Each row is a point. A path goes straight from each point to the next, and from the last back to the first. The post is the endless flat space through its rows: a point in 2 columns, a line in 3, a plane in 4, and so on, so that a path can go around it. Count how often the path circles the post. Going back the other way cancels.

Post (1 x 2):
0: -11   1
Path:
0:   8   2
1: -12 -19
2: -83 -18
3: -30  31
4:  33  48
5:  30 -16
6: -53 -40
7: -40 -19
8: -20 -27
9:  49  12
10:   3  47
11: -37  28
12: -36 -18
13:  -6 -43
14:  21  26
15: -12  21
16: -69 -21
17: -32 -63
18:  22  -5
19:  13 -21
20: -35 -41
21: -74 -14
22: -77   6
23: -23 -20
24:   0 -18
Times around: 1

Post, 3 rows:
0: -26 -55   8  -6
1: -17  12  24 -23
2:  22  43   6  18
Path:
0: -43 -40  42  15
1: -36 -95  49 -24
2: -35 -73  42  20
3:  11 -40  34  -4
4:  26  25  -7 -18
5: -20  -5   6 -12
6: -38  32  52 -11
7:  11  67  47  -6
8:  16 -15  -3  18
9:  -5  -1  23 -17
10: -27  -8  63  -9
11: -38  -8  57 -17
12: -18 -90  23 -23
13:  -8 -25  -4 -14
14: -18   1 -16 -18
15: -43  40  49 -22
16: -16 -22  40   2
17: -31 -43  31  24
18: -50  17  13 -28
19:  17  19 -21  15
20:  22  58  20  -8
21:  15  42   3  -8
22: -66 -76  -3 -11
23: -12  29   7  20
24: -33 -19 -14  18
Times around: 2

Post:
0:  12  29   9  22 -26 -18 -29  24
1:  46  15  14  40 -49 -34 -52  -7
2:  12  29  -3 -12   7 -14  24  23
3: -50 -30 -16 -17 -27  33  27  -7
4:  -1  -1  13  -6 -29 -39   2  19
5: -22 -19  -6 -50 -11   5   1   4
6: -40 -11  -7 -10  -5  -6   0  -3
Path, 30 rows:
0: -33  24  47   6 -30 -94 -41  19
1: -17  13   4  -9 -35 -27  38  40
2: -14   5 -23  31 -50  22  -7  16
3: -31 -18 -11 -34   8   7  40  23
4: -11 -37  33  13 -40 -10 -54  -8
5: -10  -4  16   1 -12   4  22 -33
6:  -3  18   7 -31 -34 -12 -13  13
7:  36  22 -14  25 -30  -8  -2   0
8:  40  70 -21  43  25 -10  45  53
9:  14  -1  -5  40 -41  25 -21  -8
10: -14   1  22  22 -30 -45  56  21
11:   4   0  14 -20 -42   3   4 -13
12: -94 -72   6 -95 -57 -65  22  -7
13:   9  30 -23  -2 -12 -11   5  34
14: -47  -4 -13 -39  10  11  11  39
15:  23 -17  -7 -27  12  37  27 -23
16: -17  31  16 -23 -17  22   2  28
17:  28   3  17 -26 -74   0 -48  -8
18:  13  -5 -13  -7 -52  -2 -42  -8
19: -33 -51 -23 -31 -18   7 -35   1
20:  -6  19  -4  15  -6  -6  12  38
21:  12  11 -24  -6   9  -3   1   4
22: -16 -25  -4   1  -1   9 -15  -4
23:  14  29  -7 -28  31  24  17  11
24: -49 -28  21 -38 -39  -2 -22 -19
25:  26  14  10  -3 -31 -40 -22  -2
26: -37 -31 -24  -1 -30 -53 -32 -39
27: -20 -41 -15 -67   0 -22  -9  18
28:  19  -5  23   0  12 -33  -1  16
29:   0 -10  13 -54  -8   4  10  -6
Times around: 5

Post:
0:  13 -27 -25  -9  43 -27   6   1 -23  17 -30
1: -37  -9   3  -6  22 -49   4 -16 -18  39  26
2: -43  36   0 -13  11   0  -7 -10   6  36 -11
3:  -1  35 -16  -9 -15 -22 -12 -20  12 -25   4
4: -32  36  39 -23  12  -9  -9  -3   5  -6   4
5:  -1  20  53  13 -16 -18  53 -34 -14   5  23
6: -13 -31 -27  34  20  -2  35 -79  -6 -44  32
7:  41 -40  14 -60 -61  77 -39  58  17 -10  13
8:  -6  25  25 -22  15  -6  13 -51 -31  22  20
9:  -9  -3   2  -7  -9 -26 -29 -44  19 -19 -30
Path, 30 rows:
0: -25 -55  30   3  20   0 -38 -16 -17 -22  49
1:  -8 -35  50 -28 -22 -24 -26  18  -8   9 -19
2:  15  27  15 -73  -7 -15 -48  84  11 -32  -8
3: -26 -62   8 -28   3 -30 -18  -6  14  22  20
4: -12  46  31 -22 -25 -39 -34 -51  15  19 -11
5:  -1  51  58 -22 -21  -8 -69 -17  11  27 -33
6:  20   7  -1   5  10   0  -1  24 -20 -13 -42
7: -95 -19  28  13  23  -8  54 -62 -17  22   5
8: -34  13  62 -60   4   5  18 -68 -16  24  31
9: -45  17   0   5  23   1  50 -58 -11 -36  13
10:  20   4 -12 -31 -40  -4 -44 -11 -11 -15 -33
11:  20  65  16   7 -12   4  44 -52 -35 -27  50
12: -18  67  93  -8  -5 -12  55  -6 -65 -56  89
13: -24  42 -21  -2   0  46  38 -16   1 -11  -7
14:  16   9  54 -71 -13  -5 -13 -49 -12   5  12
15:   9  20   7 -37  33  95  15 -75 -26  61  13
16:  29 -13  51  53  51 -69  52 -73 -43 -29  50
17:  48 -37 -42  -5   0  23 -16  20 -36 -15 -72
18:  19  15 -54 -14 -59 -13  16 -34 -16 -16  29
19: -19 -65 -22   6  15  -4  70  23  -3  28   2
20: -17  53  41 -27  -1 -33 -11 -18  20  13   2
21: -34 -38  30  -7  29  67  24  12 -15  29  68
22:  -5 -87 -45   7  50 -29 -30  31 -36  24 -15
23: -44  -7 -33  27  43  -7  25 -20  -5 -28  -9
24:   0 -40  36  -6 -24 -31 -36   9  29 -75 -34
25:   5 -24 -54  -4  44  34 -32 -11 -18  -3 -75
26:  10  37  -8  22 -10 -71  86 -78 -75 -20  49
27: -69  52  -5 -25  -4  -9   3 -40   8  61 -32
28: -31  86  -2 -41  21 -17   2 -30  22  27  48
29: -31  73  18 -17 -13 -27 -28  48  37 -15  11
Times around: 4
